Rows are points. Two turns around zero, p and q, are shown by what they do to some points. Write where each new point lands after one turn and then the other. Backwards means that the second turn is done in reverse. Each puzzle has new turns, and all numbers are rounded.

Turn p:
[-10 -48] -> [-48  -9]
[-14  30] -> [23 24]
[-12  -5] -> [-9  9]
[25 37] -> [44 -9]
[ 12 -14] -> [ -8 -16]
Turn q:
[ -7 -25] -> [ 14 -22]
[-25   2] -> [-18 -18]
[ 4 46] -> [-32  33]
[ 29 -22] -> [36  7]
Where do these land?
q, then p backwards: [29 -9] -> [-5 30]
q, then p: [-41 -34] -> [-50 -19]
q, then p: [10 20] -> [16 16]
q, then p backwards: [ 3 23] -> [-22  -8]

Turn p:
[16 35 -5] -> [37 12  3]
[  4   4 -34] -> [  2  28 -20]
[16  3 21] -> [ 14 -22   2]
[-3 -2 17] -> [ -2 -14  10]
[-12  -3   9] -> [-9 -4 12]
[-21 -37  -8] -> [-43   0  -7]
Turn q:
[26  5  5] -> [17 18 10]
[31 14 26] -> [13 25 32]
[-21 -14  17] -> [-11 -26  12]
[-15  16 -14] -> [-19   6 -16]
[  5 -10 -22] -> [ 13  -2 -21]
[-27 -11 -11] -> [-13 -23 -17]
Where do these land?
q, then p: [ -3  25 -11] -> [ 5 23 14]
p, then q: [-9  2 -7] -> [-10   5   3]
p, then q: [ 12 -10  48] -> [ 30 -39  12]
p, then q: [-19 -10 -16] -> [-26   1  -4]
p, then q backwards: [ 20  -7 -13] -> [  0  -4 -25]

Turn p:
[ 37  14  11 -14] -> [ 30 -16  15 -23]
[-15  13   1 -16] -> [  4  16 -17 -10]
[ -9 -19 -12  10] -> [-21  -7  -3  14]
[ 0 10  2  4] -> [9 5 1 4]
[30 15 18  9] -> [27 -5 27 -4]
[-24   2 -22  -6] -> [-10   5 -30   9]
[-20 -34   2  12] -> [-39   2   6  10]
Turn q:
[ 1 -4 -9 -1] -> [ 3  4 -8 -2]
[  8  -7  15 -28] -> [  9  14  24 -16]
[41  0 13 20] -> [ 25 -38   3 -13]
[-23 -16 -28  11] -> [-19  13 -34   1]
[-11  31   3  -2] -> [-1  1 12 31]
[-16  -5   5   0] -> [-17   5   2   0]
Where do these land?
q, then p backwards: [ 22  -1 -11 -11] -> [ 9 24  3 -8]
q, then p: [-15   3  16 -10] -> [ 0 23  6 -2]
q, then p: [-16   7  29  48] -> [-57  10   3  12]
p, then q backwards: [  3  15  -7 -19] -> [ 17 -12 -15   2]
p, then q: [ -8   9  -7 -16] -> [ 13  12 -10   6]
q, then p backwards: [ -2 -20 -12  24] -> [ -7  -9 -21 -23]
p, then q backwards: [ 15 -13  -8 -15] -> [ 10 -12  11  18]

Turn p:
[-14   2   9 -18 -34   2] -> [ -3  12 -17  32 -14  10]
[16 17  8  2 -4  1] -> [  8  20   0  -6  -4 -11]
[  0  22 -12   7  15   8] -> [ -7  15   7 -15  20   1]
[ -7 -11 -32 -11  12  -4] -> [-18 -20 -17 -12  16   8]
[ 9  0 11 17 -9  0] -> [ 12   3  10   8  -3 -16]
[-10  -7   0  -3   9 -11] -> [-12 -11   5  -3  -6   5]
[  6 -24  16   7  11   4] -> [ 20 -21  13  -3  -9   3]
Turn q:
[ 16   0   4  -4 -27 -12] -> [ 10  12 -16  -9  -5 -23]
[22  9 -5 -6 -2  3] -> [16 16  5 -9  2 -1]
[-12  15   8  -7  -3  -7] -> [ -9   0  11   4 -14 -11]
[ -5  -7   8 -10  17   5] -> [ -2 -13  15   2  12   1]
[-12   1  -8  48 -15  -9] -> [-11   9 -38  26 -17  15]
[ -8   4 -19 -13   0   7] -> [ -9   0   7 -20  -5  10]
[ -8 -10   9   8  10  15] -> [  4 -19   1  10   4  11]
[  8 -11   2 -15  20  -2] -> [ 0 -3 15 -4 24 -1]
Where do these land?
q, then p: [-12   4 -15  24   4 -15] -> [-11   9   9  14  26   5]
q, then p: [  2   2  -7 -16 -20  -8] -> [-17   5 -17   0 -13   2]
p, then q: [  3  -1  12   3 -25  14] -> [ 13  21 -12  12  -3   9]
p, then q: [  8 -18   9 -11  11  22] -> [ 27  -1  -1 -16  13   6]
p, then q: [ 26  10 -10  -5   6 -10] -> [-14  14  11 -19   2 -12]
p, then q: [ -6  -4  14 -11   2 -11] -> [  5  -9 -12  -7 -13  -5]
q, then p: [-20   7  -2  15  21   7] -> [15 -3 18 20 13  8]

Turn p:
[ -4  23   8 -12  11   4  24  14] -> [-19  22  23  -6  12  -5   6   7]
[ -1 -10 -19   3 -12  -2 -15  -2] -> [  6 -10 -18  12 -10  10   5   4]
[-17  15  21 -19   7  -2   8   3] -> [-27  15  14 -11   3   0  -6 -13]
[ 15 -20  18   1  12   7   9  -1] -> [ 13   1   0 -13   6 -27   0 -11]
[  4   5 -17   7 -17 -14 -10   1] -> [  3  -5  -9  15 -11  12  -8  18]
[  3 -20  12 -14   6  20  10   1] -> [  5  10  -3 -11  -1 -19  16 -20]
[-16  -9 -11  15  -7   6  -1 -14] -> [ 12 -10  -1  18   3  14   4 -14]
[-10 -17  -5  21  -9   7 -17   8] -> [  5 -29  -4  16 -10  -2   9  -6]
[ 17  -3   0  12 -10  11 -15 -10] -> [ 23 -13   0  -8 -14   5   0   3]
[ -1  11  -8   4 -10 -24   0  -2] -> [ -5   3  -3  13  -1  10 -19  14]
[ 10  25   2 -18  29 -13   5   1] -> [-17  15   2 -26  23   3  -9  17]
Turn q:
[-12   9   5 -11  -2 -11 -17   2] -> [-13   3   5  -1 -10  11 -19  -3]
[-15 -14   9   0   6  11  10  -8] -> [ -8  -2   0 -15  18   2   7  12]
[ 5 11  8 48  0  7 14 24] -> [ -8  -5   7  26 -16 -25  32  24]
[ 1  3 -5  0 -5 27 16  8] -> [  9  14 -14   0   2   4  21  14]
[  7 -11  -9 -14   8 -18 -17   5] -> [ 10  -9   2 -13 -11  -5 -23 -12]
[ 14   7  10  -5   4  -5 -15  -6] -> [  7 -11  11   7  -5  13  -7  -7]
[  4  -6   1 -12 -20  -8 -13  -9] -> [ -7  -5  -7  -5  -4  12  -4 -24]
[ -4  -1 -14  -4   9 -11 -16 -17] -> [  1 -10  -6   3   9  -1 -27  -6]
[ 1  2 -5 -1  0  8 39  1] -> [ 10  25   1  -2  17 -12  21   3]
Where do these land?
p, then q: [ -8  11 -15   6  20   4   8   1] -> [10  2 11 -6  8 -4  2 24]
q, then p: [-10  16   4   7 -24   7  -7  -8] -> [ 4 -8 14 18  8 16 14 -9]
p, then q backwards: [ 11  -4   4   9 -11  16   0  -6] -> [21 -2  1 -4  6 -1  2 12]
p, then q: [ 27   4  27   7 -26  24   1   2] -> [ -4   3  16   0 -16  19  20 -39]
p, then q: [ 24 -12 -16  -7   5  -9   4  -3] -> [ 21   9  -4   8 -16 -14 -10  -3]
q, then p: [17  4 -9 12 21 -7 -8 -2] -> [ 12 -17  -9  -1  -6 -18 -13   8]
p, then q: [ 13  18 -14   9  15  -2   5  -8] -> [ 21   1   9  -7 -13   5   1  19]
p, then q: [-16  -6  12 -12  -5 -18   8  11] -> [-26  -2  -2  11   3  -4 -17   2]
p, then q backwards: [-25  -3   7 -16   3   5  -8 -13] -> [ -1  -4   6 -13 -27  -9  -6 -11]
q, then p: [-19 -23  15  -3  -9 -14   7  12] -> [-25  21  -6   2  -3   6  -8 -20]
p, then q: [-16  -3 -14 -14  10  -7  -9  12] -> [ -8  12 -14  -5  11 -14  -8  16]

Turn p:
[ -7  -7  -3   0  -2 -17 -16  -1   8] -> [-9  6 -8  8  7 11  8 -7 14]
[  1  23   7 -11 -17  -4  -6  23   5] -> [-16   2  23  13 -17  -4 -10   1  14]
[ 10   9  -9 -11  11 -27  -7   0 -13] -> [ -5  24 -16   5  -8 -16   4   4  14]
[ 33   0 -18  22   2  13  -1  17 -14] -> [ 20 -17 -18  20 -15  -7 -15  25  -3]
[-26   4  -5  -5  15   3   6 -16  11] -> [-12   8   1 -10   5   6  18 -14 -23]
[ -1 -13   4  -7   3   6   7 -24  18] -> [  9   8   3  -6  24   7  -1 -15 -14]
[ -9  -7  14  14   1  -6  11 -22  10] -> [13 -2  8 -7 20  2 22 -9 -3]
[ 10  19   9  -8  -6   7 -24  25 -20] -> [-24 -13   2   7 -15 -19 -20  14  17]
[  3 -14 -19  10 -10  23  18  -7 -17] -> [ 27 -19 -13 -13 -14   4 -10  -6 -15]
[-14 -14  19  -4   3   2  13   6  14] -> [ -1   3  19 -16  12  18   4   6  -2]
Turn q:
[  7  22   8  10 -15  -8   4   6  -9] -> [  9   8 -11   9  22  12  -1   1  11]
[ 26 -12  21   3  -2  13  -1  17   7] -> [ 18  -9  -3  13  -3  19  -2   2 -29]
[  7  -4  -7   7  -2 -15 -10  -5  -8] -> [ -2   3 -14  -1  -3  -3   3  18   6]
[-16  -7 -17 -24  -5   9 -10  -8  18] -> [ -5 -14  19   2 -20 -20 -16  -6  11]
[ 4 -8 15 13 12 11  3 20 23] -> [ -3 -21  -2   6   7   7   2 -12 -31]
[-20   6 -12 -38  10   0  -9 -10 -11] -> [  7   8  16 -27 -14 -21 -17  -6  19]
[23 -9 13  0 11  8 15  0 34] -> [  6 -12 -11  20 -16   2   8 -25 -26]
[ -9  10 -20  10   6  -9 -10  -4 -16] -> [-15   2  -8 -18   5   0   2  11  20]
[ -7   2  11  24  -1   3  -1 -15  -5] -> [-22  17  -4   6  10   7   0   3  -6]
[  1  -4 -12 -19  -1  17  12   3  -5] -> [ 11  -4  20  -6 -15   7   4  -8   8]
[-16   5  -1  16 -12 -29   7  -3 -27] -> [-5 21 -3 -4 27 -9 17 21 17]
Where do these land?
p, then q: [-48   8  -5   1  15  -1   9   6  -6] -> [ 12  18  42   1   6  -5   9 -12  15]
q, then p: [ 2  6  8 16 14  6 11 34  1] -> [  8   5 -18 -27   7  -4 -12  11 -20]
p, then q: [  0   6   9 -32  17   6   6   1  -7] -> [ 12   5  -1 -17  15 -14 -22   0  13]
p, then q: [ 12  -2 -17 -10 -21   3   7 -11  -8] -> [ -2   6 -17  14 -16   3 -12  12  11]
p, then q: [  0 -15 -19   8  -3   3 -39  23 -10] -> [-30 -35  21   4  -8  -1   1  13   6]
p, then q: [  8  11   8  -4  -9  -7  -6 -11 -12] -> [ -2   1 -16   8   0 -19   2   0   1]
q, then p: [  9  -9 -14   1  16   5 -17 -12   7] -> [ -3  -6  -2  -4 -14  15  -7 -21  12]
p, then q backwards: [  9   2   6  15  14 -13   8 -15  12] -> [  0  -6  13   4 -11 -18  19   8  -7]
q, then p backwards: [  5 -11   0  -1 -28 -11   2   3   0] -> [21  8  4 18  3 -9  1  9  8]
q, then p: [ 9 -9 11 15 10  4  2 -3 -8] -> [ -1  -7  -1 -10 -19  -9  -4   0  -8]
q, then p: [ -1  11   4 -24 -14   2  11   4  43] -> [ 24  -7 -18  11  34  -4  18  -8  16]
p, then q: [ -5   1   9  16  -9   2   5 -19 -11] -> [  9   9  -5   5 -17 -11  17  -1  -7]

Turn p:
[  0   5 -10   3  -2  -3   6  45  -1  -7   0] -> [-15  -1  22   8  -2   5 -14  33   1  -1 -12]
[ -6   1   1 -12 -29  -6   7   7  18   5 -12] -> [  3   1 -21  -9 -15  15  -2  19 -11  -9 -10]
[  5  -1   6  -7  -1  19 -35 -18  30 -10  -4] -> [  5   2 -14  -1 -16  30  -5 -32  20  10  -7]
[ 13 -12  11 -14   8   0  10  37  -9 -10 -14] -> [  8  -3  29  -3  19  20   1  27  -3  -1 -12]
[  5  -5   3 -14 -11   4  11 -22  -7   2  32] -> [ -9   8 -18 -21  19  -6  -5 -11   2 -14  22]
[  7 -10 -48  45   8  -6   9  -5 -15  11  -3] -> [  2 -33  -1  34  -5 -44  -1  13  21  -1  14]
[-16  22  15  25 -15   6 -26   4   5 -10  18] -> [-22   9  10   6 -27  -1 -22 -28  -8 -13 -10]
[ 16   3   8 -13   6 -12 -12 -21   7  -6   8] -> [ 13  12  -1 -23  -4   1   2 -16  14   7   8]
[-13 -10  14 -12   7  -5  -2 -19 -15  -2  -3] -> [  6  -2  -4 -14  16  -7  14 -18 -12   5  -7]
[ 5 -7 15  5 14 -1 10 11 11 -9  4] -> [-6  6 19 -1  1 11 17  3  8 -9  1]
[-30  15 -24 -12  10   6  11 -11 -10 -11  -6] -> [-11  15 -21  13  17 -22   4   2  -2  18 -20]
[ -3  -6   4  -6  12  -5   0  -4  -7  38 -10] -> [  7 -15  -2   0   0   0  14   3 -23  21  20]
[ 17   4   5  12  -5   3  10  -3  -7  10 -10] -> [ 18  -1   3  12  -2  -2  -1   4  -7 -11  14]
Turn q:
[-18  12  12  31  10  -3   6   8 -30  -5  -5] -> [ -5 -19  22   5   6   5   9 -12 -37   6 -10]
[ -4  39 -11  28   2 -20   9   2 -16  -6   8] -> [-11  -3  15  -5 -26  -5  11 -32 -32   4   2]
[-32  31  -5  11  19  -3  20  -8 -13  -2   8] -> [-14   1  33 -13  -3  -2   2 -27 -15  26 -11]
[  1 -22  -6  -6  -6   7 -16  -4   5  -7  18] -> [ -5   0 -27  -9  11  10   1   3  13  -5  -7]
[ 13 -17   5 -29  -5  -5 -17 -10   5 -13 -13] -> [ 11  12 -12   4  15  -8 -16   6  18 -28  -4]
[  3 -24 -17  -5  -7  12   4   1  18  -6 -16] -> [ -3  -5  -6  12  -2  -4   9  16  31  -6 -11]
[ 21 -10 -13 -13  18   9  -2   0   3  11   1] -> [ 3 17 -8 -1 12 -9 18  9 14  1 15]
[-12  12   9  25  16 -24  23   3   2   3  10] -> [-17 -24  19 -13  -7 -13  -3 -12 -18  15  14]
[ 11 -11   9 -15  -1  21 -16  15  30  -6  -5] -> [-14  16 -16  17   5   7 -12  30  16  -6   4]
[ 14 -15   7 -21 -17  16  10   6   0  -7   3] -> [  8   4   1  -4   2  23  -1  18  20 -17   5]
[ 12  11  14   7 -22  -3 -18 -31  -4  24  -7] -> [ 36  -1 -18  19  -5   4 -16 -21  -6   8  11]
[ -9  -6  -6 -14  -7  -5  -5  18   0  12  -2] -> [  9   5  -4 -11  -7  -6  -1  21  -3   2 -11]
Where do these land?
p, then q: [-16  27 -12 -11  -2   2  -3   1 -15 -10  13] -> [  7  13  -1   2  -4 -23  -8 -11 -23  10 -13]
q, then p backwards: [10 -7 18 -2 16  3  0  7  8 16  8] -> [ 10   2 -10 -14   5   3  12   4  -9  20   9]
p, then q: [ 17   9  -4   1  -5   4   5 -14 -15  -4  14] -> [-14  12 -14  -7   2  -9  -6 -16  -6  -5   9]
q, then p: [ -4 -30  -5 -11 -10   1 -13  -1   4  17   2] -> [ 5 -8  2  5 -3  9 -2 27 21 17  3]
q, then p backwards: [ -5 -11  19 -20  -7  -2 -28 -10   9  11 -14] -> [ 13  15 -23 -12 -20  11   3  -3 -19 -10 -12]
q, then p: [-13   8  -9  -3   7  -4  11  -1  -3 -30  25] -> [ -4  13 -23  -6  12   7  13 -15 -14   9 -21]
q, then p backwards: [ 20  17 -34  16  14 -18  24  32  -3   5 -24] -> [-13   7  11  41  21 -39  23   2   9  16  -1]
q, then p backwards: [  1 -10  20   8  -9   4 -12   6  13  12   2] -> [  4   0 -18  -8 -13  12   1   7  -1  18  -7]
q, then p: [-11  12 -22  18  18 -12  32   6 -17  13 -17] -> [ 15   0   3 -24   4  -3  25   9 -30 -26  14]
q, then p backwards: [-14  15 -26 -10  10  11  11 -23  14  -9   4] -> [ -6  11  -3   1  26  -1 -19  -9  14 -26  15]
q, then p: [ -5  20 -18  33   7   4   4  -3  -1 -14  20] -> [ -6  -4 -33   5  13 -17  14 -10 -23 -10  -1]
q, then p: [  3  -3  23  -5 -30  -1   7   7   8  -2  -4] -> [ -3 -14   7   1  -1  22 -24  -8  12  -9  -8]
q, then p: [  5 -25  29 -10 -10  23 -20   3  -3  -6 -15] -> [-4 -8 31 31  1 11 -6 -2 25 10 -7]
q, then p: [  9 -21  20  -4   0 -16 -18 -11   1   1 -15] -> [  4 -12  21  -6  -3 -10  -2  -3  31  10  -4]

Turn p:
[-11  -8 -13  -2   3   8 -18  -2  -5 -11 -20  -7] -> [ -4 -13  -9 -16  -6   1  11   0  16 -17   6   9]
[  8   7  -8   7   0  17   3  -5 -16  -3 -15 -14] -> [12  0  5 -8 11 -2 15 16 14 -4 11  7]
[-8 -6 12 -3 -1 21 -7 22 -3 16  4  6] -> [-29   1  20  -4   3  -3  11  -3 -10  -1   7  -4]
[-11  17   7  -6  -2 -13  -6   5  -3  17   4 -11] -> [-12  -4   2  -1   7  10 -14  17 -12   1 -11  10]
[-6  7  2  8  5  7  6  4 22 23 15 -5] -> [-17   6  17  14   8  -1  -8   1   8   8 -20  -6]
[21  6 11  2 23 -9  5  2  4  6  5 23] -> [  3  -1 -10  12   6  -6   5   2 -17  11  -7 -32]
[ -1  -5  -1   1  -2 -10   8   3   8 -12 -18 -12] -> [  6  10 -15  -2  10   7  -1  -9   7 -13   0   8]
[  0   4   1   2   9 -21  14 -18  -3  -2   9  32] -> [ 12 -10 -17  14  -7   7 -13  -6  -7  26   5 -20]
[  4  -8  -9  16  -9  14  -8  -1 -17 -27 -17 -13] -> [ 12   3  -9  -7  -3 -15  19   3  17 -15  22  20]
[  1   5   0  10 -22   8 -20  -3   1 -12  -5  -3] -> [ -2   8  -3   4 -21  -2  13  10   5  -8   4  18]
[ -4  11 -14 -16  -4   2   5  20  19   6  17 -13] -> [ -2  -5  25  13   7   8  -7  -9  -6 -15 -21   9]
[ -1   4  22 -12  12 -13  -3 -23   2  -4  17  12] -> [  3   0  -8   1 -17  -1 -27   9 -11   6   1 -24]
[  3   2  -2 -10 -14  13  15   6  12  18   1   0] -> [-3 12 24  1  5 17  6 -7  0  6 -8 -1]
[ -8 -12  -5   8 -10   5   4   5 -12 -20  -4  -8] -> [  5   2  -2  -3   1  -8   2 -10   8  -7  20  19]
[ 14 -24  -3  -4  14 -30   4 -13 -10   4   6  12] -> [ 16  -7 -22 -17   0 -11 -10 -16 -13  21  -8 -12]
Turn q:
[ -3  -8  -8  -5  -7  -4  13   4   9   3 -13 -12] -> [ 15  -3   3  -7   3 -14  -1   5   0   5  -1  16]
[ -2 -13  -7   9 -14   3  -3   2   0  -4 -11 -12] -> [-2 -2 -5 -3  0 -8 -6  5  7  6 15 18]
[ 13 -12  20   5  -3 -13   9   8 -18  -6 -11  -1] -> [  6  -5  17  -6  13  10   7 -19   1   6  20   6]
[  2  -3  -6  -7   4  19   2   8 -27  -5 -12 -13] -> [ -5  -8  -1  10  19  -8 -20  -9 -15  -8  13   8]
[ 10  17  -4   7  10 -10 -20 -10 -14  20   0  18] -> [  0   7   3  31  -4   8  14   5   5 -12   8 -23]
[-3 12 -5 10 24 30 -3 -1 15 -4 -5 -3] -> [-14   3  10   0  -6 -10 -30  17  -7   3  -8 -17]
[ -6  11  15  -8 -16  -1   2  -4  -2  -5  -9  -4] -> [ 10  11 -12 -13   4  -2   4  -5 -10   3  12  -4]
[-11 -12   5  -7   9  -6   8   5  -3   0 -12  15] -> [  4 -11  15  -4  -7   4   9   0 -18  -4   3   6]
[ 10  -1  -3 -12 -10  -8  10   5   6  -4   6   2] -> [  5   5  -2  -2   6   0  10  -9   0   9 -13  10]
[ -6 -13   5   2   6  30   6   7  14   7   9 -15] -> [ -9 -24  -5 -13  -1 -13 -22   4   2  12 -10  -5]
[ -1 -12  -1 -15  -4  -8 -11   4  11  -8 -11  -4] -> [ -8   3   2 -11   2 -16  16   4  -4  -2   2  13]
[ -7  16  -2   4  -6 -17 -12   8   1   1   7  -6] -> [  3  10 -10  -3  11  11  10  15  10  -9   0  -2]
[ 5 -6 -9 11  5  0  1  4  7  7 27 48] -> [-13  -9   4  23 -25  30  15   3  -3  16 -23  -5]
[ -2  25   0   6   1 -14  -2 -37   2  -2  34 -14] -> [  9  24 -20  -4 -14   9  -7 -13  30 -23 -16 -19]
Where do these land?
p, then q: [-11   0  -4   9  10 -13  16  -4  -1 -18  -6  11] -> [-12   0   0  14 -13  -5  -8   5  22  -3 -11   4]
p, then q backwards: [  6 -28  -3  10  -9  -4  -5   8  -1   9   0  14] -> [ 14 -13  12 -17 -16   5   0  -8  10 -10   1   8]
p, then q: [  3  -4  10 -10 -20  -9  -2  20 -16   4   3   9] -> [  6  -9 -11  15  -1  17  -3 -18 -13 -11   6  -6]
q, then p: [ -8  21 -18  -6   8  17 -17 -12  -6  10  10 -12] -> [  3 -15 -19  10   2 -10   6   1  10 -19  -6  26]
p, then q: [-13   1  12  13  14  14  10  -1   4 -14 -13   6] -> [ -6   4  -5 -13  -4   5 -14  13  18  -6 -20   1]
p, then q: [ 18 -16  14   7  -5 -15  13  18 -12  21   6   4] -> [ 23  -6   5  21   6   3   1  -5  -5 -27   4 -19]
q, then p: [ -7 -15   4   5  -6  -7  14  -5  -2   0 -23  -2] -> [  7   8   6   0 -14  -6  -2  -4 -23  13  -1  -9]
p, then q backwards: [ 14  28  -5 -16  -1   0 -21  -8   6   7  -1  10] -> [-22   6  -6   1  13  -6   2   6  12  16   8  26]
q, then p: [  0  -5   3  25   0  -4   7  -2   1 -24 -13  -9] -> [-14  -1  13   9 -22   4  -4  10 -17  -4  -4 -13]
q, then p: [  2  -9  -6   1  12   0  13  12   5 -16 -16  -4] -> [-14   0  -8  -5  -6   2  -1   7 -21   3  10 -15]
q, then p backwards: [ -2  -2   4 -14  13   2 -15 -14   2   0  14 -15] -> [ -2 -15   3  -1  20   6 -15   5  15  -7  -4  -8]
p, then q: [-13   9  -4  -5  -1   5 -12  -1  18  16  19 -16] -> [ -7   0   3 -18  -4  -1  11  15 -14   6  26  -3]
p, then q: [ 12  21  -7 -20 -15  16  -2 -11   1   6  19   5] -> [ -1  -8  -4 -10  18   3   2 -14   0  27  22 -10]
